Each row is a point. Any point is a mix of the corners, with weights that add up to 1. It lies inside the corners' shape when no weight is negative. Is each point inside? If not, which corners have a negative weight?
In the rows, 128 means zero.

Corners:
(1): [ 93 161 105]
(2): [174  70  54]
(3): [ 94 118 204]
(4): [143 135 131]
Points:
[140 132 129] => inside
[114 131 142] => inside
[168 104  65] => outside (3)
[104 142 163] => outside (2)
[134 130 139] => inside
[141 123 111] => inside
[114 147 151] => outside (2)
[106 159 136] => outside (2)

Corners:
(1): [146 161 179 104  77 110 157 129 178  98  82]
(2): [100 116 100 114 170 175 136 160 131  88 125]
(3): [162  69  59 173 194 150 121 164 101 146  90]
(4): [145 134 158 101 145  85 147  84  88  99 138]
(5): [142 137  77 168  88 139 115 151 139  82 153]
(6): [ 97 119  62 197 181 189 152 119 124  75  84]
(7): [174 155 102 140 174 144 129  89 139 141  60]
(8): [146 171 177 153 152  99 162  90 170  81 124]
(9): [175  79 122 137  89 132 118 115 178 111 150]
(10): [ 96  85 153 157 145 105 100  98 138 138 143]
(11): [117 156  50 168 134 113 192 127 171  94 106]
(12): [143 160 163 121  59 119 184 151 127 142 131]
Points:
[139 142 110 143 116 123 168 134 147  89 126] => outside (7, 10)
[142 135 132 129 106 128 159 141 145 100 117] => outside (7, 10)
[153 134  92 166 151 131 144 109 138  92 101] => outside (2, 10, 12)
[144 131 104 140 137 140 145 139 134 102 110] => outside (10)
[116 133 105 160 177 129 153 107 126 119 105] => outside (1, 5, 9)
[129 136 121 154 139 137 139 107 169  92 111] => outside (3, 4, 12)

Corners:
(1): [136 157 121 113  90  97 173 165 127 172 133 181 117 158 154 111  77 164
 166  87]
(2): [143 148 126 103 147 146 141 106 153  74 114  90 125 132  89 127 230 123
 100 170]
(3): [115 160 152 156  62  81 121 152  84  87 138 146 153  96 133 156  90 145
 149  81]
(4): [184 140 164 148  95 120 140  88  67 122 124 108 189  49  85 153 138 136
 192  62]
(5): [132 132 117 134 177 159 142 137 131  80 126  98 107 151 112 115 165 125
 124 117]
(6): [129 126 118 162  69 104 166 127  79 154 124 174 128 124  90 142 116 151
 148  81]
(7): [108 167  99 130  68 108 156  98  87 104 153 159 137 112 150 186  93 143
 179  78]
(8): [141 106 200 125 170 124 160 115 152 104 151  94 152 179 119 115 122 155
  95 171]
(9): [151 154 142 166  76  87 203 156  99 191 118 152 120 111 107 173  80 119
 163  92]
(10): [142 119 122 135 164  99 131 133 181 142 144  98 143 135  93 132 205 123
  98 165]
(11): [143 123 128 116 124 156 141 127 171 135 163 102 115 114 103  87 187 124
  77 203]
(12): [105 150  84 160  88 139 122 149  80 135  86 140 153 129 148 150 118  83
 186  67]
(13): [129 126  99 126 143 154 138 177 138 128 132 121 165 129 119 126 148 140
 100 143]
(14): [107 193 116 167  76 103 182 137 105 151 138 182 146 132 123 129  99 143
 143  87]
(15): [112 153 134 137  69  97 166 164  88 137 144 210 147 126 137 149  89 111
 180  41]
(16): [196 126 118 145 166 171 104 125 145  86 144 116 132 151 146 122 205 144
 107 190]
(17): [126 148 141 138 153  99 160 131  40 143  95 160 141 113 146 108 116 141
 201  80]
(18): [147 125 190 132 146 147 147 123 139 134 172 111 128 145 115 148 190 192
 107 169]
(19): [171 110 112 109 179 151 140 116 137  91 164  76 140 170 151  86 232 143
  68 155]
(20): [138 142 138 139 113  99 130 156  64 115 174 121 173 134 107 133 126 143
 181  98]
(21): [126 151 116  82 179 161  96 162 168 122 154 104 125 177 116 120 174 104
  39 166]
Points:
[136 140 138 148 102 112 161 132 103 146 128 150 144 124 134 134 116 142
 155 104] => outside (2, 5, 20, 21)
[118 154 121 130 114 131 145 144 116 144 131 147 138 115  99 119 147 127
 140 105] => outside (3, 7, 8, 9, 16, 19)
[133 142 136 133 118 116 151 138 125 132 141 135 132 143 122 134 142 133
 124 129] => outside (4, 5, 13)
[143 135 132 131 137 132 145 133 122 125 137 123 139 136 119 128 159 140
 128 132] => outside (3)

Corners:
(1): [ 69 117 111 123 143 163  91 160 192 146 121 179 111 149  79 127 144 102
 106 135]
(2): [165 133 130 164  85  93 158 123 121 122 140 153 127 149 136 161 128 115
 170 136]
(3): [131 161 103 115 108 146 118 107  64 106 144 201  93 119 106 144 185  68
 213 130]
(4): [123 147 158 184  81 140 139 100 112 123 135 128 111 130 129 112 170  78
 138 157]
(5): [ 66 131  68 125 170 166 104 180 183  97 120 137 118 155 122 127  65 133
 113 155]
(6): [152 100 185 106 110 129 120 187 164 149 155  70 200  85 160  90  76 132
 106 109]
(7): [163 156 119 102  77 132 161  95  88 140  87 150 111 187  89  77 159  82
 178 128]
(8): [ 39 134 142  97 145 136  79 169 197 124 148 117 106 127  72 130  47 163
  68 108]
(9): [127  95 139 107  90  61 103 124 126 159 120  40 153 112 187 143 112 175
 130 163]
(10): [113 154 100 133 104 118 148  98 205 147 125  67 195  94 188 137 114 159
 105  95]
(11): [147 142 107 162  81 169 104  77  71 155  97 141 141 128  74 146 148  60
 137 139]
(12): [152 140 138 164  94 158 128  87  92 169 141 168 152 108  84 117 131 157
 219 149]
(13): [138 151 157 145 121 136 133  66 108 120 114 196 119 142  68 162 158 109
 161 177]
(14): [138 179 148 137 133  93  98 126 110 154  98 144 120 135  83 141 181 109
 172 103]
(15): [171  97 122 137 108 118  97 155 177 128 113  78 169 105 184  88 141 229
  73  98]
(16): [157 152 127 139 111 140 150 119 102 155 110 167  73  70 127 141 161 100
 140 163]
(17): [ 91  86 128 133 236 171 130 161 160 140 149 129 121 180  95 151  69 133
 110 109]
(18): [177 171 108 150 111 143  70  91  99 162 148 131  96 156 137 104 135 109
 152 164]
(19): [ 48 119 122 107 173 171 133 184 117 188 135 166 144 151 121 154  90 173
  55 111]
(20): [ 76 158 150 134 159 178  67 163 179 146 127 120 131 171 173 156  82 145
 114  69]
(21): [124 116 129  93 106 168 152 173 164 155 148  26 165 153 195 141 121 180
  67 122]
Points:
[121 137 126 128 121 136 119 130 132 135 124 131 127 137 127 133 132 122
 128 130] => outside (12)
[126 148 140 147 100 137 103 121 118 133 136 143 114 124 113 139 138  92
 160 151] => outside (7, 10, 15, 17, 19)
[ 92 115 140 123 137 150 108 152 174 155 136 104 138 120 139 133 104 151
  66 123] => outside (2, 3, 5, 7, 12, 14)
[133 141 124 135 116 135 114 120 128 142 121 124 122 137 132 137 137  97
 141 140] => outside (8, 12, 15, 19)
[120 137 138 130 121 145 115 136 141 143 132 126 138 129 132 131 116 132
 131 122] => inside
[122 142 140 137 135 138 112 140 141 152 137 142 145 144 112 113 125 141
 146  93] => outside (5, 9, 11, 13, 16, 21)
[136 130 124 135 115 136 126 124 127 141 124 133 135 130 122 129 138 126
 137 140] => outside (8, 20)
[130 122 122 126 103 154 147 146 149 130 137 111 142 113 132 114 121 126
 128 125] => outside (9, 13, 14, 18, 19, 20)

Corners:
(1): [105 153 142 131 121 110 136 129 105 148 107 116 127 132 150  88 110  89
 140  99]
(2): [114 132 125  87 125 124 143 123 123 149 126  80 142 128 192 157  98 133
 116  94]
(3): [147 126 104 144 114 138 156 110 107  97 142 133 156  71 144 130 142 122
 139 150]
(4): [131  83 131  82 153 128 121 135 179 171 134 132 156 109 141 143 115 151
 115 146]
(5): [116 124  92 128 110 112 116 139 140 164 113 118  55 118 123 136 108  99
  18  96]
(6): [110  91  64 138 138 111 144 116  90  96 135 131 129 121 120 157 184 127
 143 136]
(7): [103  91 151 113 191 130 125 148 126 147 157 104 120 140 130 150 115 125
 121 125]
(8): [116 144 111 153 142 125 132  96 101 153  61  97   7 133 150 137  95 120
 129  75]
(9): [114  44 145 144 116 116 142 147 131 146 144 178 107 138 175 119 119 132
 120 113]
(10): [119 132 134 138 146 141 109 153 149  91 147 122 164 120 141 151 140 143
 123 130]
(11): [106 127  79 142 116 124 117 139 115 146  90  97 156  50 127 128 146 124
 136 115]
(12): [145 130 123 129 127 128 115 154 118 149 151 107 143 137 110 114 132 132
 138 111]
(13): [124 130 125 140 140 202 167 112 101  10 176 118 142 140  99 151 227 143
 141 138]
(14): [102 122 144 142 142 163 166 111 145 152 131 124 144 132 142 125  87 144
 131 139]
(15): [130 114 135 117 111 115 128 162  93 103 117 110 132 135 109 134 118 119
 133 144]
(16): [108 134 147 106 131 124 118 100 137 173 138 113 165 113 138 147 111 159
 126 140]
(17): [120  96 144 127 150 122 119 151 115 153 129 141 163 132 160 148 168 127
 137 144]
(18): [121 135 171 136 123 106 160 141 183 188 109 141 148  73 134 148  98 157
 136 115]
(19): [122 126 154 136 122 153 129 143 142 172 135 140  88 131 119 158  89 117
 126  96]
(20): [138  91 114 120 130 150 115 115 133  50 143  93 167 144 105 149 119 103
 107  93]
(21): [116 127 127 141 124 132 139 106 132 140 135  80 119 125 137 139 148 123
 148 139]
Points:
[121 114 118 130 130 133 134 133 124 126 129 119 125 117 131 139 135 123
 121 120] => outside (16)
[122 111 131 128 137 136 136 128 129 127 137 119 145 118 138 147 136 137
 138 129] => outside (1, 5)
[117 119 126 123 135 130 142 125 125 125 128 115 145 115 140 137 120 138
 138 122] => outside (5, 17, 19, 21)
[119 119 130 124 132 130 138 128 129 145 126 115 124 120 140 140 121 130
 124 116] => outside (10)
